Each row is a point. A path goes straight from each point to the next, and from the last back to the first. The post is the endless flat space through its rows: a point in 2 columns, a line in 3, a plane in 4, and so on, so that a path can go around it. How many times does the path go around the post? Going back the other way cancels.

Post, 2 rows:
[[ 17 -15 -42]
 [-18 -31  44]]
Path (21 x 3):
[[ -7  13  12]
 [-69  -8  24]
 [-45 -64 -25]
 [-23 -73  45]
 [ 44 -67  16]
 [  4 -87   2]
 [-15 -30 -21]
 [ -8   7 -31]
 [ 14  23  13]
 [ 25 -10  26]
 [ 28  22   7]
 [-23 -11  20]
 [-22 -28 -37]
 [ -6 -66 -63]
 [ -6 -65  32]
 [-22 -43  -9]
 [-15  -6 -37]
 [-21 -12  40]
 [  9 -10  52]
 [ 40 -52  63]
 [ 50  -2  20]]
Times around: 0

Post:
[[  20   16  -48   26  -15  -29  -21  -10]
 [  24  -28   13  -74 -104  -22  -10   44]
 [  15  -13  -12  -95  -69   41   -3   12]
 [  14   -7  -16   42  -31   15  -56   20]
 [  33   -4  -28   -2   75  -12  -53   -3]
 [  -4   19   44  -36  -71   36    7  -12]
 [  26  -38  -26   -5    0   -6    5   32]]
Path:
[[-28   3  13 -37 -88 -32  -7 -21]
 [ -6  39   3 -20 -18 -29 -35 -13]
 [ 21  20  29 -58 -35  18 -16  27]
 [ 63  -6 -26  49 -49  20 -42   7]
 [ 28  16   9 -33  16   7 -43  12]
 [  3  49   5 -36 -31 -18 -30  12]
 [ 75 -35 -27 -78 -37 -10   4  42]
 [ 25 -54 -11 -32 -16  66 -19   1]]
Times around: 1

Post:
[[-26 -44 -15  64 -26  16  15  13  34  41   6]
 [ 19  -3 -57 -11  32  60 -18 -35 -36 -14 -31]
 [ 38  28 -17 -27  56  57  33  26 -41  11  42]
 [-31  16 -56  25  -7  53   4  57 -21  59   5]
 [-26 -38  42  -1 -20  55  25  -4  15  11   2]
 [  7  42   4  35 -19 -10 -24 -29  -5 -46  66]
 [ -6  72 -73  -6 -24 -36  24   4  -7  -1  31]
 [-13   5 -18  82  27   2 -35 -12 -55  -8 -76]
 [ 55  19 -25  24 -16  62   4 -23 -19 -35 -14]
 [-22 -46  20 -56   6 -63 -26  88  62 -20 -19]]
Path (34 x 11):
[[ 26   2 -90  -6  17  19   7 -27  11  40  -9]
 [ -1  -1  -3 -52  79  49 -72  46 -34 -15 -34]
 [ -7  -1 -12  54  -2 -19  32  93  51  30  28]
 [-29 -38  -5  47  61 -24  11  15 -22 -30  25]
 [ 11  15   2 -19 -26   8  30  63 -10 -13  29]
 [ -1 -23  22  40 -40   9  31  22 -26  57 -59]
 [ -7 -10 -37 -31   9 -32 -27  27  44  11  48]
 [-16   2   4  21  37  20 -60   6  30  10 -39]
 [ -2  66 -27 -13  20 -15  17 -35  -5 -54  39]
 [ 32 -16 -41  26  29  46  32  19  -7 -30  -4]
 [ 33 -49  -2 -29 -10  82 -15 -55 -28 -56  34]
 [-26  11  23  22 -14 -35  16 -68 -29 -36  29]
 [-99  -9  40  20 -12  57  20  31 -45  30  19]
 [ 31  70 -39  53  50  54  46  23 -77 -50 -50]
 [-52 -38  68  21  40  -8 -43  40  13 -15 -49]
 [ 19  49  45 -45   1   0 -30   2  -2 -54  32]
 [-46   5 -29  48 -26   8  -6 -17  -7  53  61]
 [ 18 -14 -42 -24 -61  -3  -4 -14  21 -16  32]
 [-10  31 -35   9 -25  36   6  40 -61 -46   5]
 [ 24  38 -39 -11   4  17  13  21  10 -48  21]
 [-19 -25  44  28  80  34  10 -36 -37 -38   0]
 [-15 -19 -38   5  52 -80 -28  53  -9 -24  27]
 [ 19 -50   4  -5  18  19 -41 -44 -57 -58 -28]
 [ 75  36  29  28  -7 -33  -4 -15 -16 -36   7]
 [ 30  -5  20   4  -3  15 -31  23  33 -20  -9]
 [-20 -25  24  36 -11  39  -9 -79  23  24   3]
 [-30   1 -26 -65 -57  17 -17  23 -17  16 -47]
 [ 30  -8   0  13 -29  61  26   2 -29 -13 -18]
 [ 40  36 -54  50 -30  17  14  20 -29 -45   1]
 [-64  -5 -79  41 -29  78  53  39  21  69  -2]
 [ 15  41   3  -5  29 -25 -26  11  54 -33   6]
 [ 41 -19  -4  11  50 -24  -5 -42  43  15 -40]
 [ 34  18   4 -23  18 -25 -31  -6 -45 -33 -25]
 [ 20  63 -33 -19 -24  11 -40 -19 -74  -3 -36]]
Times around: 0

Post:
[[ -27  -28   -7   28   -8   52   -1   10  -35   23   -8   17   17   11
   -25    4   41   21]
 [   9   39  -53    0    5   20   21   25   15   -9  -17   -2  -33  -50
   119   42  -18   60]
 [  29  -18  -15  -20   20   -8   16  -35  -33   71  -10  -24   51   -4
    16  -34   27  -18]
 [   6    9    3   20   38  -21   65 -120  -68   30   -6  -27   37   44
   -72   79   23    1]
 [ -31   17   -3  -17  -31   18   -5   -7   -1  -46   23   38    4  -27
   -11  -61  -22   25]
 [  35  -23  -67   87   -2   70   39   26   66  -14   47    0  -50   22
   -21  -21    1   25]
 [  43   60   58   24  -14   41  -49  -28    2   35  -41  -33  -71  -10
    18  -13  -53    1]
 [  -6   21    7  -29  -18  -45   49   58   58   27  -14   20   14    8
   -96  -27  -54  -26]
 [ -38   22   45   -1  -34  -19   60   42    5   -6  -43  -35  -40    4
    -8  -49   61  -24]
 [ -21   -7   42   13   17   10   22   44   -7  -17   -6  -25    8  -37
   -49  -30   18  -46]
 [   0   56   -6   -2  -12  -51   -6   14  -10   51   48   49  -51  -52
   -28  -25  -22   54]
 [  21   12  -11  -48  -37   16    7   61  -13   45   25  -11   -3   24
    33  -19   19  -40]
 [  17    2   47   19  -12    0   20  -10   85  -18   40   52   65   30
     2  -27  -20  -28]
 [   1  -18    6  -14  -38   26   -5   -7   32   21   -9  -31   -8  -23
   -13    0   26  -39]
 [   1  -19   35   -1  -13   -4  -85   -1   48    5   -3  -15  -79   44
    -6  -32  -29  -61]
 [ -61   16   15    9  -13   44   45   22    0  -13    7   95  -25  -14
   -23  -47   37  -28]
 [  55  -11  -56    2  -89  -50    2   45  -33   50  -19   15  -23    2
    98  -16   32  -62]]
Path:
[[  -3   45    5  -36  -42  -15   59   14  -29   -4  -12   26  -30  -15
    25  -36  -66    8]
 [ -33   33   28   92  -46    9   37  -19   16   38  -40   -4   14  -34
   -20    1   -6   47]
 [ -33   34   22   15   36  -10    6   -5   36   52  -19   14   -2  -15
   -65  -36    9  -81]
 [ -29   32   28   10   -6  -13   20   -1  -28   11  -13  -13   -4  -14
    27  -53   41  -34]
 [  -3  -30   15   14  -76   89    6   47  -29   -8  -32  -42   55   81
    -3   26   -9  -20]
 [  38    2   13   10  -65   -3   20   14  -18   66  -22  -46  -85  -60
   -22  -11  -14  -42]
 [ -22   43   74  -63  -39  -72   -4  -13    1  -58   14   -7  -58  -51
    -5  -14  -19   -6]
 [  13   43   33  -56  -22   13   -8   29    2   -8   31    5  -23   32
    44  -38   50   29]
 [   8  -58   19  -63  -19   16   19   46   48    8   27  -38   60   33
    13  -16   51   -2]
 [  21   19   -8   46   37  -25   -1  -45  -21   79   42   49  -90  -20
     2  -11   -9    9]
 [ -41  -31  -42   14  -41   27   -9   42   14  -47   22  -41  -76  -12
     3  -27   19   -9]
 [  26    8  -44   93    2    9   39   95   13   27  -39  -51  -36    3
   -36   24  -17  -37]
 [  29   46  -86   17  -23   48   37   14   29   16  -10   38  -44  -49
    33    1   45  -27]
 [  -9    8   -1  -66  -18   53   35   23    7   26 -107    9   -8   20
   -37   17   17  -47]
 [  61  -13  -21   -6  -39  -11    5  -61  -53   27   -1   15   -9  -19
   -13  -24   -8  -32]
 [ -16    2  -34  -65  -10   -5   57  -15   31   43    7   -4   -3   43
    26  -36    7   60]
 [  -2  -28    5    1   22  -22   12   22    4  -27   -3  -55  -28    0
   -36  -64   30   73]
 [  48   10  -23  -19  -38  -17  -19   -6   60    5   21   19    1  -11
    -5  -76    9   34]
 [ -27   12  -33   -3   10    0   14    4   38   43  -41   39   -3   -3
   -12  -58   -4   24]
 [   5   14  -11   21    1   81    0   19   -4   -3    8   22   15   21
    -9  -17  -20  -51]
 [  45   46  -55    1  -52   10   12   -7  -30  -15   21   45    7   59
   -57  -40  -33   25]
 [  66   17  -25   17   32   30   -6  -21  -39  -41    8    8  -65   11
     1   -8  -21  -17]
 [  19  -22   -7  -15  -38    0   36    2    4    5   71    6   14    5
    21  -59   34   42]]
Times around: 1

Post, 17 rows:
[[   2   15  -19   91  -10  -15  -28  -29    2   14   15   18  -15   -2
   -27   67    3   54]
 [ -59   21   39  -43   19   23   10   15   30  -34   20   -4  -24   -4
    17  -16  -12   18]
 [ -54  -21  -44    7   52  -31  -35    7   19    6  -30  -75    5   -5
   -18  -30   -9   41]
 [   8   15   32  -47  -64  -19   48   14  -39  -32  -25   68   34   37
   -34   16   35   -1]
 [ -66    9   25   36  -24   -3   10  -19   13    5   23  -34    3   18
    25  -65   16  -24]
 [ -63   22  -24   70   33   34  -31   39  -17   29   37  -40    3  -40
     0  -15   33   23]
 [  19   48  -53   32   21  -14  -36  -32    3   -5  -14  -27  -43  -43
   -54  -29   14   23]
 [ -43   11  -23  -49  -40  -29   29   10  -39   -4  -21  107    7   91
     2   17   13  -82]
 [  15  -28    9   35   12   25  -42    2   25   63   -8  -44  -56  -44
   -48  -32    3   38]
 [  12  -35    7   17    3    0   18  -28   13  -40  -14   83   19    5
   -18  -10  -13  -14]
 [  -3   20    1   27   22  -30 -104    2   -5   42   24  -16  -17  -49
   -46  -65  -12   75]
 [ -73    2   20    9    9   -6   19  -40  -63   36    8  -53   -2  -28
     4  -27  -50   15]
 [ -28    6   11   -5  -43  -32   32  -30    7   -9  -62  111   26  -25
     1   49   47  -42]
 [ -90   44  -10   13  -21   37  -12   -5   23   48  -14  -51   36    3
    -1  -30  -53   22]
 [  27   35    7   -1   -4    9    7  -25  -36  -22  -72   73    4   45
    20    5   45    8]
 [  47    5  -25  -10   35  -25  -23  -30    9   44   48  -50    1  -32
    -9  -20   10   44]
 [ -16   17    9  -43  -56   -5   25   28  -25  -69  -49    2   46   27
    49    3  -19  -96]]
Path (25 x 18):
[[ -48   58   32   22   10   17  -20   -6   -5   35    2   13   -8  -73
   -40    8   29   21]
 [  28   21  -35   -2   63  -25   28    2   65    6  -18   21  -57   41
   -36   59   75   31]
 [ -75    2  -10   31   35   43   55  -29   13   14  -97  -52  -35  -21
    66  -42  -40  -33]
 [ -38   -7   -5  -19  -12  -21   14  -22   -3  -13  -14   -6  -11   34
    17   -6  -36   24]
 [  -2  -27   32  -28  -52  -13  -38   17    8   -5   76   87  -10   -7
     7  -18   37  -62]
 [  10  -13   15   34    6   -2  -65  -39   23   12  -12  -16  -25   38
   -14  -56   29   -2]
 [   0  -19  -19   15   48   15   19   37   38  -52  -55  -43   68   -2
    74   22   83  -87]
 [ -54   46   22  -18   15   -5   -3   11   14    3  -17   -4  -16  -13
     1  -16  -23   41]
 [ -28  -20   13   44  -35  -28  -21   38   24  -11  -33   34   -6  -60
   -43   -9   26   21]
 [ -70   32  -10  -31  -32    1   -4   10  -31    7  -63   43  -46   35
   -23  -12   28    8]
 [-113  -60   13  -19  -51    5   37   23  -15   43   50   30   -5  -12
   -53  -61  -11    0]
 [  39   29  -14   22   -4    2  -33  -25   39  -63  -24  -71  -28  -23
    55  -78   29  -30]
 [ -42  -10  -22   69    6   36   36  -73   -7    3  -66  -35  -51  -60
   -24   29   63  -32]
 [  36   38   14  -55    3   12  -13  -29   50  -16  -23   -6   34  -27
     5    4    4  -47]
 [   9   72  -42   39  -10  -49  -55   16   31   34    7   53   19    8
   -44   52    3    6]
 [ -24   58   49   12  -44  -38    8   -5   32   31   59  -14   -7  -24
   -25  -43  -14   64]
 [  13   10  -49   11    3    5   46  -10   -3  -35   -5 -121  -26   12
     7  -21    7    1]
 [ -20   -3  -62   40  -20   46   -4   39    5  -30  -60  -50   43  -15
   -15   -8   45   -7]
 [  -4   19  -34    0   -7  -11  -17  -12   24  -38   -1  -18   15  -20
     7    4    9  -34]
 [ -34   38   50   26  -57  -21  -18  -73   71   27  -33   27   50  -30
    13  -20   32   -4]
 [   5   13   35   -6   -8    3    1   22   -6  -24  -13   29   13    4
    -1  -23  -15  -51]
 [ -92   45   23    0   52   -3   40   35    9   -5  -26   61  -32   -4
    34   28   54   34]
 [   3  -33  -26  -15  -51  -24  -16   81   51   11   41   -6   12   24
    -5    4   41   22]
 [   9   19   11  -23  -73  -18   -4  -25  -15  -36   59  -52    4   -7
    15  -41  -18    3]
 [  13  -13   32   30    4   16  -27  -43  -30  -28  -44   -3  -57  -24
   -21  -80   19  -28]]
Times around: 4
